Each row is a point. The points of each table are mixes of a few directions, plus a little noise. How many directions does each table use, and how many do they share? Where both have some left over, give the other angles between the two spaces (their principal angles), to ten degrees, smallest first.

First, 4 rows:
[[  0.1   2.1   0.3]
 [  0.2   3.7   0.5]
 [  0.2   4.4   0.6]
 [ -0.5 -10.2  -1.4]]
Second:
[[ 1.8 -6.0  2.5]
 [-5.3  3.5  6.2]
 [-0.9 -1.4  2.9]
 [ 3.7  0.2 -6.8]
 [ 0.8  1.5 -2.9]
 [-0.1  2.1 -1.9]]
Directions: first 1, second 2, shared 0; angles 30

First:
[[ 6.0  9.8 -2.9 -2.0 -0.8 -1.9]
 [-0.5 -2.4  2.3 -0.1  0.0 -2.7]
 [-5.5 -3.4 -5.2  3.1  1.1  7.2]
 [ 1.2  2.4 -1.7  0.9 -2.4 -2.4]
 [ 0.7 -2.3  4.5  0.2 -3.4  1.7]
 [-1.9 -4.3  2.8 -2.0  5.4 -1.5]]
Second, 9 rows:
[[-3.0 -2.7 -1.5  0.8  2.1  3.5]
 [-1.6 -2.4  0.2  1.0 -0.2 -0.3]
 [ 1.3  4.2 -3.9  0.9 -1.4 -4.4]
 [-2.1 -2.4 -0.9  2.3 -1.8 -1.5]
 [-0.5 -2.6  5.2 -7.1 12.7 10.9]
 [ 0.9  2.8 -2.5  0.5 -0.9 -0.5]
 [-0.1  0.1 -1.0  2.6 -5.2 -0.5]
 [ 4.4  4.1  2.2 -1.2 -3.5 -0.2]
 [ 0.7 -1.2  2.1  0.4 -1.8 -7.2]]
Directions: first 4, second 4, shared 4

First (9 x 9):
[[-3.6  4.3 -0.7 -4.5 -5.7 -2.4  0.5 -1.9 -4.0]
 [ 5.8 -6.4 -0.8  1.4 -3.0  2.9 -1.1  6.1  1.3]
 [ 3.4  0.9  8.7  5.4  3.1 -2.6  3.5 -3.6  0.0]
 [-1.3 -2.1 -6.3  0.4  4.9  4.0 -2.4  1.8  5.8]
 [ 1.6 -0.6  6.5  3.1  5.3 -3.0  1.3 -2.3 -3.1]
 [-2.6  4.1 -4.1 -0.8 -3.5  3.2  1.0 -1.4  6.8]
 [ 0.0  3.7  3.6  0.5 -3.8 -1.7  2.6 -2.8 -0.5]
 [ 0.5 -5.6 -3.6 -1.1  4.1  0.8 -3.7  4.1 -2.0]
 [-3.8  1.5 -3.1 -4.3 -1.4 -1.0 -1.6  0.0 -4.1]]
Second:
[[-5.4  4.3 -1.4 -1.7 -0.7  1.1 -1.7  1.4 -0.5]
 [ 6.3 -1.1  0.8  2.4  1.4 -3.6 -0.4 -4.8 -0.4]
 [ 3.9 -4.1  2.2  3.2 -1.4 -2.4  1.3 -3.5  1.7]
 [-9.8  4.2  0.8 -1.1 -3.1  3.1 -2.8  0.0  5.4]
 [ 2.4 -5.1  3.2  4.1 -3.1 -1.9  1.8 -3.3  3.7]
 [13.4 -1.9 -3.0 -3.1  9.9  0.6  0.7  0.5 -6.4]
 [ 3.1 -2.0 -0.2  1.6 -0.5 -3.1  2.0  0.7 -3.9]
 [-6.8  2.9 -0.6 -0.1 -3.4 -0.5 -0.7  1.6 -0.4]
 [-3.1  0.9 -0.1 -2.1  0.8  4.1 -1.2  1.1  3.2]
 [-4.6  1.5 -2.1 -3.2  0.1  3.2  0.8  5.9 -2.5]]
Directions: first 4, second 4, shared 0; angles 30, 40, 50, 60

First (8 x 12):
[[  0.6  -2.8   8.1 -12.2   2.3  -2.2  -1.1  -4.4   0.2   5.8   6.5   2.2]
 [ -0.1  -1.3   7.0  -8.1  -1.2  -3.1   0.5  -3.3  -1.2   6.9   3.8   0.6]
 [ -2.9  -0.8  -7.2   5.0   2.1  -0.6  -1.7   5.7  -2.4  -3.2  -0.9  -0.5]
 [  1.8   2.2  -1.0   2.3  -2.6  -1.1   5.1  -3.4  -3.5   0.1  -2.6   0.3]
 [  1.8   1.0  -2.8   1.1   5.3   2.2  -1.9   2.0   1.8  -5.0  -1.8   2.0]
 [ -2.0   1.9  -4.3  10.4  -4.5   1.8  -0.6   5.1   1.6  -2.2  -5.3  -3.9]
 [ -0.3  -1.9  -0.4   0.0  -2.7   2.2   1.3  -3.6   1.7  -1.5   3.3  -0.8]
 [  1.1   1.8   0.5   1.4   1.4   0.8  -1.3   2.0   1.8  -0.9  -3.0   0.1]]
Second (8 x 12):
[[ 0.0 -3.4 -1.7 -4.4 -2.1 -1.7  6.3 -8.5 -5.7  0.0  6.7  1.7]
 [ 2.8  2.6  5.6  0.5 -5.1  1.6  2.6 -4.2  3.0  2.1 -2.6 -1.4]
 [ 2.5  4.0 -0.9 -1.0 13.6 -1.0 -7.6 10.5  1.5 -3.1 -7.3  4.1]
 [-3.9 -2.2 -3.7  4.5 -3.6  0.4 -1.1  3.0 -0.2 -0.4  1.6 -3.1]
 [-3.2 -2.9 -1.2  1.6 -5.1  0.4  0.4 -0.9  0.1  0.8  3.7 -2.8]
 [ 2.9  3.3 -0.4  0.7  3.2 -0.4  1.0  0.5 -1.1 -1.6 -4.6  2.1]
 [-2.1 -1.1  1.7  0.0  0.3  0.9 -4.7  4.1  3.7  1.2  0.8 -1.7]
 [ 1.2 -0.5  0.8 -2.1 -1.2 -0.2  3.3 -4.6 -1.6  0.4  1.7  0.9]]
Directions: first 5, second 4, shared 4

First, 11 rows:
[[-2.2 -7.6  0.5  0.2  3.9  4.6  3.5 -3.4 -1.7 -8.9  6.0  0.4 -2.5  1.3]
 [-0.9  3.7  0.6 -2.2  0.1  2.8 -0.2  3.5 -0.4  2.8 -1.1  4.3  2.8 -0.2]
 [ 1.0 -4.0 -0.4  7.1 -1.9 -6.4 -0.7 -0.4 -1.7  0.7 -3.6 -6.7 -1.3 -4.9]
 [ 2.7  2.3 -1.5  2.0  1.7  1.7  2.7 -4.2  0.0 -2.1  2.9  4.3 -3.4 -1.4]
 [ 4.5 -2.9 -4.7 -1.4  2.3  0.3 -0.2 -4.6  3.2 -0.5  1.7  5.0  1.0 -0.8]
 [ 2.7  7.3 -2.8  1.3 -2.2  0.6 -8.1  1.6  5.2  4.4  4.1  6.3  7.9 -2.2]
 [-1.7  4.5  0.7  1.3 -3.0 -0.2 -5.9  7.5  0.5  6.2 -2.2  1.6  8.2 -3.1]
 [-4.2  1.5  3.7 -7.0 -1.2  0.5  1.3  6.8 -2.1  4.7 -7.1 -2.5  1.3  4.0]
 [ 0.7 -1.7  0.7  0.7 -0.5 -3.4  1.9 -4.3  0.0 -2.7  0.1 -6.0 -6.0  2.5]
 [-0.9 -2.7  1.5 -0.9  2.2  1.4  5.8 -3.4 -2.5 -4.7  0.7 -1.8 -6.6  2.4]
 [-1.8 -0.4  2.0 -1.1 -1.4 -1.9 -0.2  0.9 -0.4  0.1 -1.5 -5.0 -1.5  2.5]]
Second:
[[-1.3 -2.6 -1.0 -3.9 -0.4  0.6 -3.7  1.3 -4.5 -3.9 -2.1 -0.3 -8.1  2.1]
 [-0.3  0.2  1.3 -1.1 -0.4  2.0  0.6  0.2  4.3  2.4 -1.3 -4.5 -0.6 -8.6]
 [-1.2  5.1  0.6  2.2  2.4 -4.5  3.9 -0.7 -6.4  1.8  3.3  4.3  3.1  4.9]
 [-1.0  3.3 -1.7 -0.2  3.7 -0.8 -0.7  1.6  0.2 -1.4  1.7  2.5 -0.7  1.4]
 [-1.9  7.1  2.3  1.4  2.9 -3.1  5.7 -0.4 -2.4  5.3  2.8  0.0  3.3 -4.7]
 [ 1.9  0.0  0.4  3.6 -1.0 -0.1  2.1 -1.5  3.7  2.0  1.2  0.8  7.1  1.0]
 [-2.0  0.1 -1.2 -3.8  1.7 -0.1 -3.0  2.0 -4.4 -3.3 -0.9  0.4 -7.9  1.0]
 [-1.3 -3.8  0.9 -4.1 -2.5  0.7 -2.3  0.3 -5.4 -1.8 -3.1 -2.8 -8.2 -0.9]
 [ 4.0 -0.6  0.1  6.3 -1.6  1.6  2.6 -2.2 11.3  3.3  1.6  0.3 13.1 -0.9]
 [ 2.9 -8.7 -1.6 -0.4 -4.7  3.6 -5.1 -0.6  3.5 -4.5 -3.3 -0.8 -1.3  4.6]]
Directions: first 6, second 4, shared 0; angles 40, 50, 60, 90

First, 9 rows:
[[  3.3   4.5   1.6  -4.0   2.2  -3.5  -2.8  -1.0   2.8  -2.1  -0.9   3.0
   -0.7  -4.8  -1.0   1.2   1.0  -3.4  -1.2  -1.8]
 [ -5.8  -7.6  -2.7   7.2  -3.6   6.0   4.3   1.9  -5.0   3.6   1.4  -5.1
    0.6   8.1   1.7  -2.1  -1.7   5.7   1.9   3.2]
 [-10.0 -13.2  -4.6  12.1  -6.2  10.2   7.9   3.2  -8.6   6.0   2.6  -8.7
    1.5  13.9   2.6  -3.2  -2.9   9.8   3.3   5.3]
 [  4.4   5.8   1.9  -5.3   2.6  -4.4  -3.2  -1.5   3.9  -2.5  -1.3   3.8
   -0.6  -6.2  -1.2   1.5   1.4  -4.3  -1.5  -2.2]
 [  1.3   1.7   0.4  -1.3   0.6  -1.2  -0.9  -0.4   1.0  -0.8  -0.2   0.8
   -0.1  -1.8  -0.2   0.4   0.3  -1.3  -0.4  -0.6]
 [  1.0   0.8   0.4  -0.9   0.5  -0.9  -0.7  -0.4   0.6  -0.3  -0.2   0.6
    0.0  -1.1  -0.2   0.3   0.2  -1.0  -0.2  -0.5]
 [  2.0   2.7   0.8  -2.5   1.5  -2.1  -1.7  -0.5   1.7  -1.2  -0.5   1.8
   -0.3  -2.8  -0.5   0.6   0.6  -1.9  -0.5  -1.1]
 [  1.1   1.5   0.6  -1.6   0.9  -1.4  -1.1  -0.5   1.2  -0.9  -0.5   1.1
   -0.1  -1.8  -0.2   0.5   0.1  -1.4  -0.5  -0.7]
 [  2.7   3.3   1.3  -3.1   1.7  -2.8  -2.1  -0.9   2.3  -1.5  -0.6   2.3
   -0.5  -3.6  -0.7   1.0   0.9  -2.6  -0.8  -1.6]]
Second (10 x 20):
[[-1.0  6.2  0.0  2.4  5.1 -2.1  1.3  3.4  2.1 -5.5 -2.7  2.7  1.7 -2.4
   5.9 -2.4 -2.2 -7.7 -1.9 -3.1]
 [-2.9 -2.4 -3.0  4.1  2.5  1.2  2.0  1.2  2.2  0.7 -0.7 -0.2 -6.3 -0.5
   2.8 -0.4 -2.6  0.8  2.0  0.6]
 [ 4.4  0.6  1.9 -3.9 -1.5  0.7 -7.2 -1.5  2.0  6.1  3.1 -4.5  3.9 -4.3
  -8.3 -1.4 -1.3  5.5 -3.1  3.3]
 [-2.2 -5.9  0.7 -5.6  1.1 -1.0  1.0 -3.0 -2.9 -0.7 -7.8  2.0 -7.6  1.7
  -2.0  7.7 -0.5  4.0 -0.5  6.3]
 [-2.8 -1.9 -2.2  2.0 -0.2  0.0  6.6  0.0  1.7 -4.0 -0.3  2.0 -6.3 -0.6
   7.0  3.0  1.9 -4.2  6.6 -3.7]
 [ 1.4  1.3 -1.1  0.5  1.0 -2.4 -1.2 -1.2 -0.1  0.2  0.6  5.3 -3.2  3.4
  -0.8 -0.6  2.6 -0.2 -0.9 -2.8]
 [-1.9 -1.3 -0.1 -1.4  1.1 -1.4  3.5 -0.5 -1.1 -4.0 -4.0  3.3 -4.0  1.3
   3.3  4.1  1.2 -2.8  1.4 -0.3]
 [ 1.0 -1.2  1.2  1.6 -4.0  4.1 -4.4  0.9 -2.7  6.5  4.7 -7.1  9.3  1.9
  -6.0 -5.1 -1.9  6.4 -3.4  3.3]
 [ 2.7  0.5  1.3  1.1 -6.2  4.0 -2.0  0.6  1.3  4.1  8.6 -8.1  9.9 -3.4
  -2.7 -4.2  0.7  1.8  2.1 -1.3]
 [ 0.7  3.6  1.2 -0.6  1.1 -2.5  0.0  0.5 -2.1 -3.8 -1.5  4.7  2.6  2.9
   1.4 -0.5  2.0 -4.2 -2.4 -2.7]]
Directions: first 1, second 6, shared 1
